Each row is a point. Each copy is the shape, with its points in the same order, turned, moved and blurred by noise. Is it also mirrored, or only turned?

Shape, 8 rows:
[[ 17.3  41.9]
 [ -5.3 -37.4]
 [  0.6 -17.3]
 [  6.2  21.3]
 [ -3.0 -39.5]
 [  1.9 -26.0]
 [-24.1  -8.4]
 [ 10.6  12.6]]
Copy 1 (8 x 2):
[[ 43.7 -10.9]
 [-34.6  -2.0]
 [-23.4 -10.6]
 [ 21.5  -8.7]
 [-37.5  -7.3]
 [-23.4  -4.2]
 [ -9.5  23.3]
 [ 13.4  -7.1]]
Copy 1 is: only turned
Copy 2 (8 x 2):
[[-23.9 -33.9]
 [ 22.8  35.0]
 [ 13.4  19.2]
 [-14.9 -12.9]
 [ 32.5  29.1]
 [ 17.9  20.2]
 [ -6.9  31.2]
 [ -1.7  -8.9]]
Copy 2 is: mirrored

Shape, 9 rows:
[[ 21.3 -34.6 -21.7  15.1]
 [ 22.2 -24.7  -1.6  20.9]
 [-20.0  -9.7  26.9  22.8]
 [-27.3   8.2 -21.2 -16.7]
 [  0.1  -6.9 -20.3 -29.3]
 [-20.6  43.2 -21.7 -28.0]
 [ 16.7 -13.9  30.6   4.0]
 [ 20.1 -39.0 -17.7  -4.4]
 [  1.4  -6.5   5.6   9.9]]
Copy 1:
[[-18.9  12.6 -45.8  29.5]
 [-17.3  26.5 -34.2  17.6]
 [-28.1  16.0   4.8 -19.7]
 [ 13.9 -26.8  -3.7   8.6]
 [ 23.2 -16.2 -32.9   7.0]
 [ 49.5 -16.6  15.4   6.3]
 [ -8.8  35.2 -25.2 -17.1]
 [ -7.5   2.7 -51.1  17.1]
 [ -8.0  18.0 -14.3   0.6]]
Copy 1 is: mirrored
Copy 2:
[[ 15.4 -16.6  14.7 -43.8]
 [ -1.5 -15.0  23.0 -30.4]
 [  2.9 -11.9  20.2  24.0]
 [ 16.2   9.6 -36.9   1.3]
 [ 12.8  25.3 -19.9 -22.5]
 [-11.2  18.8 -58.5   4.2]
 [-12.9  11.4  30.2  -6.3]
 [ 22.9   5.2  13.0 -45.3]
 [ -3.3  -4.0   7.7  -6.6]]
Copy 2 is: mirrored
Copy 3, 9 rows:
[[ -6.3 -37.4  39.3 -11.7]
 [ 11.7 -21.7  38.4  -7.4]
 [ 13.7  30.6  21.1  -8.1]
 [-17.9  -3.5 -21.8 -19.2]
 [-21.3 -27.6 -14.8   6.3]
 [ -0.8 -10.2 -53.8 -16.2]
 [ 21.3   5.8  20.1  16.2]
 [-17.3 -34.6  31.6   2.1]
 [  8.8   0.2  15.5  -3.7]]
Copy 3 is: mirrored
Copy 4:
[[ 10.0 -45.5 -11.3   8.1]
 [  1.8 -35.2   9.2  11.3]
 [-30.3 -12.9  26.7 -20.1]
 [ -2.6   6.9 -24.3 -39.0]
 [  0.7   1.9 -36.2  -8.3]
 [ 16.1  40.7 -21.9 -38.9]
 [-21.6  -6.5  16.1  17.7]
 [ -1.5 -36.7 -24.6  13.9]
 [ -6.8 -12.9   6.7  -6.3]]
Copy 4 is: mirrored
